Each row is a point. The window is the flat piece filled in between its corners: a triangle in 3 columns, a solid with four corners in 4, and so on. A path goes straight from each point to the next, and from the last back to the first. After which points does the path pass through the window?

Window (3 x 3)
[[ 23 -33  21]
 [-29  52 -25]
 [-34 -18   0]]
Path:
(1): [-14 -25  24]
(2): [ -1 -38 -10]
(3): [ -9  12 -33]
(4): [-17  31  11]
(5): [-21  36   9]
(6): [-12  18 -22]
(7): [ 20 -63  13]
(8): [ 14 -49  57]
(9): [-28  34  31]
(10): [ -7   8 -18]
(11): [-26   7 -36]
(12): [-33  36  20]
Through the window after points: 3, 5, 9, 11

Window (4 x 4)
[[ 15  29  12   6]
 [-64   0  27  -8]
 [  7  -7 -33 -13]
 [ 77 -24 -19   4]]
Path:
(1): [14 17 -5 40]
(2): [19 -6  5 21]
(3): [ 30 -11  35 -44]
(4): [-35  -7  15 -39]
(5): [-54 -15  11   8]
(6): [ 20  -4 -12  55]
(7): [ 48 -14   0 -50]
(8): [-36  -1  15 -40]
(9): [-31  -5  -4  40]
(10): [-43  -9   8  40]
(11): [-29   6  12 -36]
(12): [ 20  18  12 -16]
Through the window after points: 6, 8, 10, 12

Window (6 x 6)
[[ 36  -8  65  65   7   3]
 [-55 -24 -23 -49  22 -10]
 [ 25  -2 -34  15  11  14]
 [-36  54 -25 -31 -27  -7]
 [ 54 -24   4  -2 -34 -25]
 [-65  -8 -23  11  -8   1]]
Path:
(1): [-37   8 -39  -6  15 -39]
(2): [ 14   0  34  42  17 -35]
(3): [ 22 -14  42  34  -7  24]
(4): [-25 -14  -6 -34   2   6]
(5): [-12  13 -29   6  25 -48]
(6): [-42   3  -7  -6  32 -63]
(7): [-33 -28   1 -34  -4  16]
(8): [-28 -18  -4 -42   3   9]
(9): [-36 -18 -23 -11  23 -24]
(10): [-17  -9 -21  12   3 -57]
(11): [-18  -7   6 -13 -17   3]
(12): [-34 -25 -27 -44 -16  35]
Through the window after points: 2, 8

Window (8 x 8)
[[-27   7 -16  17 -31 -28   8 -24]
 [ 39  66   4 -22 -58  30  24 -40]
 [-38 -31  13 -81  38  25 -52  12]
 [-15   7   4 -19  22  -4 -56  24]
 [-19  45  -3  19   6   9  20 -23]
 [  1  -9   8  49  -1  -5  -7 -31]
 [ -9   5   8  -7  17 -52  49  46]
 [  3  -1 -32  21  22 -26  -6 -25]]
Path:
(1): [  3  20  31 -27   3  -6 -51 -62]
(2): [  0  13 -39  32 -14  23   6  -2]
(3): [ -8 -25 -24  24   7  23  18  20]
(4): [-19   7  17  12  13 -59   0 -10]
(5): [-32  14  31 -20  31 -44  13 -45]
(6): [  6  -3 -26  -3  12  13 -12  39]
(7): [-37 -25 -35 -18  -2  39 -45  16]
(8): [-14  -5  25 -57  37  -7 -25  -5]
(9): [-33 -15  40 -50  44 -20 -35 -17]
(10): [-22 -13 -13 -48  14  28 -27  22]
(11): [-18   5 -26  20 -28  12  32  34]
(12): [ -7  22  24 -16  28 -64  14 -18]
Through the window after points: 7, 9, 11

Window (9 x 9)
[[ 37 -24  90  33  -5  -2  22  45  39]
 [ -7 -41  42  26 -46  30  43  13 -47]
 [ -3  73 -59 -10  52 -52  14 -43  28]
 [ 70 -14   7  -7 -28 -30  -7  52 -11]
 [-23 -19  -7 -14 -26   8 -51  57  -5]
 [ 19   8  33 -55  -3 -16 -47   7  -6]
 [-41 -49 -52 -26   9 -11  18 -26 -26]
 [  9 -12   8 -18  34  32 -19   8 -23]
 [ 48 -18  39  53 -13 -24  -3  -5   3]]
Path:
(1): [ 63  15  17   7 -40  -1  -9 -10  10]
(2): [ 25 -22  27   2   1 -27 -14  26 -11]
(3): [-22  -1  16  -6  21 -13  -1  13 -22]
(4): [ 47  -2 -39  -4   8  19   4 -47  52]
(5): [ 35 -29  36  -9 -32  21 -14   8  22]
(6): [ -6 -32  35  12 -10 -16 -16  70 -28]
(7): [ -2 -19  14  -4  -7 -15 -14  34 -26]
(8): [  4 -27  18  15 -47  42   7 -12  13]
(9): [-10  23 -31 -18 -30  51   8 -29  27]
(10): [ -6 -18  -8  -1  21 -34  14  -2 -15]
(11): [-25 -40  -8  19   1 -10  17  13 -49]
(12): [ -9 -32  -1 -16 -21  13  21 -13 -13]
(13): [ 38 -31 -20 -19 -19  21 -23 -34  36]
(14): [-45 -11  17 -19  17 -37  10  38 -50]
(15): [  3  -2   6  16   2 -41  21  26 -34]
(16): [ 21 -26   1   1  -8  16 -11 -31  17]
Through the window after points: 1, 7, 9, 11, 13, 15
